Rows are points. The points of each table are mixes of a few directions, plus a little noise. How many directions does each table use, and how many do they share? Where both have some left over, give the other angles between the two spaces (their principal angles), to ten degrees, smallest first.
In the rows, 128 means zero.

First (4 x 2):
[[141 106]
 [ 97 180]
 [147  95]
 [126 131]]
Second:
[[118 108]
 [144 155]
 [155 176]
 [102  83]
 [123 118]]
Directions: first 1, second 1, shared 0; angles 60

First (6 x 3):
[[ 44 131 143]
 [169 130 109]
 [151 135  96]
 [107 130 127]
 [150 120 151]
 [148 122 142]]
Second:
[[195 112 163]
 [147 124 138]
 [ 70 142  98]
 [150 123 140]
 [104 133 115]
 [103 134 114]]
Directions: first 2, second 1, shared 1

First (5 x 4):
[[127 135  77 121]
 [130 117 210 140]
 [126 137  64 119]
 [129 125 152 131]
 [128 127 136 129]]
Second:
[[ 55 178 130 108]
 [169 107 117 160]
 [ 87 161 142 100]
 [ 93 135 117 128]
 [159 112 131 129]
 [168  76 129 124]
 [137 117 119 141]
 [154 136 137 131]]
Directions: first 1, second 3, shared 0; angles 60

First, 8 rows:
[[141 155 131 125 138 149 155 101]
 [ 39 144 136 137 131 133 121 126]
 [124 171 136 154  99 105 119 120]
 [145 119 121 130 115  93 103 155]
 [ 93  99 111  99 165 129 117 154]
 [174  90 123  99 121 122 155 162]
 [140 117 149 167 116 153  96  80]
 [169 127 121 109 140 138 157 127]]
Second (8 x 8):
[[133 143 130 124  75 124 150 147]
 [143 120 151 150 165  96 132 125]
 [112 130 104 109 118 162 114 121]
 [129 126 131 132 132 122 130 128]
 [120 135 116 118 104 146 130 131]
 [112  96 116 131 249 148  67  77]
 [136 136 135 130  96 117 147 143]
 [139 139 140 132  86 111 155 148]]
Directions: first 5, second 2, shared 1; angles 70

First, 10 rows:
[[ 98  81 137 160 117 164 103  92 108]
 [162 181 118  90 141  86 158 168 150]
 [164 185 117  87 141  83 159 171 153]
 [ 94  76 138 164 115 169  99  89 106]
 [143 150 124 113 133 110 140 146 138]
 [ 90  69 140 170 114 174  96  84 103]
 [136 139 126 120 131 120 134 136 133]
 [158 174 118  95 139  91 153 163 148]
 [123 120 129 133 127 135 123 122 125]
 [112 102 133 146 122 148 114 109 117]]
Second:
[[164 105  93 114 125 147 150 106 137]
 [174 107 128 114 125 137 118 125 121]
 [116 124 108 111 106 136 138 122 145]
 [137 111 100  93  95 146 136 116 146]
 [120 129 113 144 122 126 138 122 155]
 [ 96 148 188 153 125  98  82 173 123]
 [164 148 137 122 147 125 107  79 118]
 [141 104 131  98 102 138 118 150 123]
 [128 109 132 151 119 123 129 163 145]
 [ 39 197 150 179 215 105 163 123  66]]
Directions: first 1, second 5, shared 0; angles 90

First (8 x 12):
[[140  92 134 111 109 124  68 149 129 104 153  91]
 [129 102 124 112  89 174 171 117 138 128 130 122]
 [156 145 131 140 172 154 111 143 165 152 121 118]
 [106 116 147 160  84  92 194  97 118 110  82 122]
 [128 141 124 133 132 161 175 120 139 147 115 140]
 [152 143  96  73 168 101  61 108 132 123 158 154]
 [ 89 157 134 144 117 130 141 174  76 117 137  88]
 [125 127 136 150 152  89 102 116 127 143 127 189]]
Second, 10 rows:
[[143 126 132 123 145 138 117 124 128 146 143 147]
 [ 78 152 120 177 146 115 117 163 140 126 103 179]
 [ 99 131 135 155 109 112 132 143 129  99 103 113]
 [ 82 159 142 173 131 135 112 155 133  88  99 169]
 [178  92 148  96 106 127 131  97 118 131 148  71]
 [102 147 128 163 154 130 108 152 135 137 121 184]
 [150 122  84  67 127 133 164 104 127 160 150  99]
 [154  96 124 108 114 108 142 113 125 149 138  82]
 [196  84 123  69 122 124 140  89 122 171 167  75]
 [ 96 166 143 148 126 158 118 139 126  72 109 159]]
Directions: first 6, second 4, shared 2; angles 50, 80

First (9 x 14):
[[121 127 113 197 195 180 129 122 160 141 146 172  86 115]
 [149 131 140 158 189 146  92 129 171 144 148 166 131 115]
 [120 117  96 149  97 108 148 120 108 128  99  99 123 134]
 [161 165 184  83 134 137  99 172 118 176 126 147 195 163]
 [122 127 131  99  83 120 140 125 110 105 119 117 122 115]
 [ 96 110  87 161 105 143 170 104 113  91 120 119  67 103]
 [123 127 135  87 100  94 137 135 105 131 125  93 157 160]
 [116 117 142 117 173 128 116 118 158 113 175 135 119 129]
 [145 129 124 106  75  98 122 125 108 123  95 107 151 120]]
Second:
[[129 157 143 125 107 170 148 155  98 154 103 150 130 137]
 [139 132  99 165 102 130 136 132 108 146  81 122 129 124]
 [134 107 123 124 149  91 105  97 167 112 144 118 129 117]
 [125 124 137 112 139 125 123 121 143 119 145 130 128 128]
 [152 167 135 141  94 170 140 141 104 180  61 163 137 131]
 [ 94 109 144  98 156 121 138 143 122  85 199 108 117 140]
 [125 148 145 117 119 158 140 145 113 139 123 144 128 136]
 [100  59  79 157 163  49 112 105 146  58 194  56 112 116]
 [140 160 130 142  94 170 148 150  92 166  78 151 134 133]
 [140 117 146  98 156 100  93  89 187 121 150 136 134 119]]
Directions: first 5, second 3, shared 2; angles 40

First:
[[101 165  83 125 131 128 115 128 109 147 124  88 146 143 168 140 107 120]
 [122 167  46 126 147  98 137 167 108 121  98  83 202 150 185 108  81 123]
 [119 120 182 156 110 164 137  76 184 144 192 101  69 166  89 130 160 140]
 [147 106 130 126 141 125 128 145 122 106 111 151 135 115 104 117 148 126]
 [105 132 129 132 134 162 101 102 121 141 141 108  96 136 109 149 168 118]
 [137 132 119 137 128 116 148 137 145 120 133 113 148 146 136 109 111 134]
 [111 147 134 138 112 134 136 105 150 149 158  97 116 153 144 133 110 134]
 [166  77 190 116 120 118 136 137 130 107 115 209 105  80  86 125 146 136]
 [146 106 140  96 128 107 114 156  83 118  81 203 134  63 130 143 122 121]]
Second (11 x 18):
[[131 106 141 130  98  97 165 159 158 111 126 163 145 127 152 138 117 107]
 [139 112 130 120 156 152 113 119 108 120 113 142 116 112  81 121 178 124]
 [150 111 167 178 104 113  76 145 145 105 158 108  90 140 136 122  63 188]
 [ 59 202  29 101 155 155  87 112  61 175 102  60 155 139 183 167 135  90]
 [144 105 150 124 132 132 157 124 147 117 129 154 126 125  94 114 158 122]
 [143 110 162 113 130 134 112 117 109 130 117 171 102  90 100 133 141 136]
 [166  89 145 165 140 124  66 162 116  79 122 128 108 123  99 111 115 172]
 [140 131 155 114 119 120 159 109 140 143 135 150 128 116 124 114 112 137]
 [109 180  71 115 142 121 145 121 114 154 122  80 173 149 171 114  93 124]
 [117 121 126 118 134 143 151 119 137 131 126 137 127 133 109 138 179  96]
 [109 140 133 132  99 118 177 120 171 145 155 118 137 155 156 136 116 110]]
Directions: first 4, second 6, shared 4

First, 11 rows:
[[158 153 128 127 123 141 144 117  89 136 141 109  97 110 156 171  98 108
  179  72 133 137 142 135]
 [ 98  90 171 122 111  90  83  95  98 115 116 176 162 152 107 187 161 153
   71 194 170 122 153 108]
 [107 127 154 138 133 107 128 145 149 123 120 132 139 141 118 110 163 174
   87 130 161 101 162 115]
 [165 131 144 127 127 126 162 119  91 142 140 127 107 130 171 189 110 146
  148  98 134 137 148 153]
 [107 134 121 155 156 120 147 162 169 127 107 144 160 139 114  76 160 173
   84 140 123 111 150 126]
 [146 124  96 136 147 142 156 132 130 140 122 146 142 130 141 129 112 123
  133 150  78 155 103 152]
 [ 64 124 158 121  96 104  28  98 114  96 113 144 151 124  64 130 160 100
  103 159 194 102 149  63]
 [136 132  98 115 130 154 142 152 177 132 142  87 104 118 126  54 114  98
  153 113  90 130  80 139]
 [137 161 121 152 140 132 139 127  95 129 117 140 134 115 139 161 118 133
  150  91 137 130 167 123]
 [157 144 102 119 132 156 162 146 149 139 148  86  91 113 150  94  99 104
  173  86  95 136  96 150]
 [133  90 118  95 113 137 116 115 149 130 145 119 119 135 123 110 115  91
  129 176  91 147  60 142]]
Second, 11 rows:
[[ 72 164 103 162 140 129  70 135 140 105  90 151 174 109  63  75 154 106
  116 134 146 109 156  71]
 [147 117 127 127 136 127 160 133 130 140 132 130 126 138 151 141 124 148
  122 135 111 138 121 153]
 [ 76 157 102 163 147 128  88 145 152 110  90 153 178 115  71  68 157 125
  105 141 137 108 154  83]
 [158  99 170  79  91 123 136 111 123 136 173  81  65 139 162 158 114 122
  147 112 149 125  99 150]
 [154 134 101 153 153 137 163 124 100 142 114 162 150 128 151 168 109 136
  138 134  90 158 136 153]
 [ 71 173  99 162 135 134  54 122 118 101  87 156 175 100  61  94 142  85
  137 125 150 115 161  62]
 [153  86 192  58  76 117 130 116 141 131 189  59  46 143 159 141 120 127
  139 107 166 112  88 148]
 [154 103 162  86  97 124 137 115 122 134 165  89  77 136 154 153 115 123
  144 115 145 127 104 147]
 [160 127 102 148 157 136 176 130 107 145 117 161 148 132 158 166 110 147
  132 137  84 157 131 162]
 [130 118 133 125 132 124 144 139 148 132 132 126 126 138 134 114 136 148
  113 136 123 124 122 139]
 [136 128 116 141 145 130 149 135 129 134 118 144 142 131 135 131 128 143
  122 136 109 136 131 140]]
Directions: first 5, second 3, shared 3
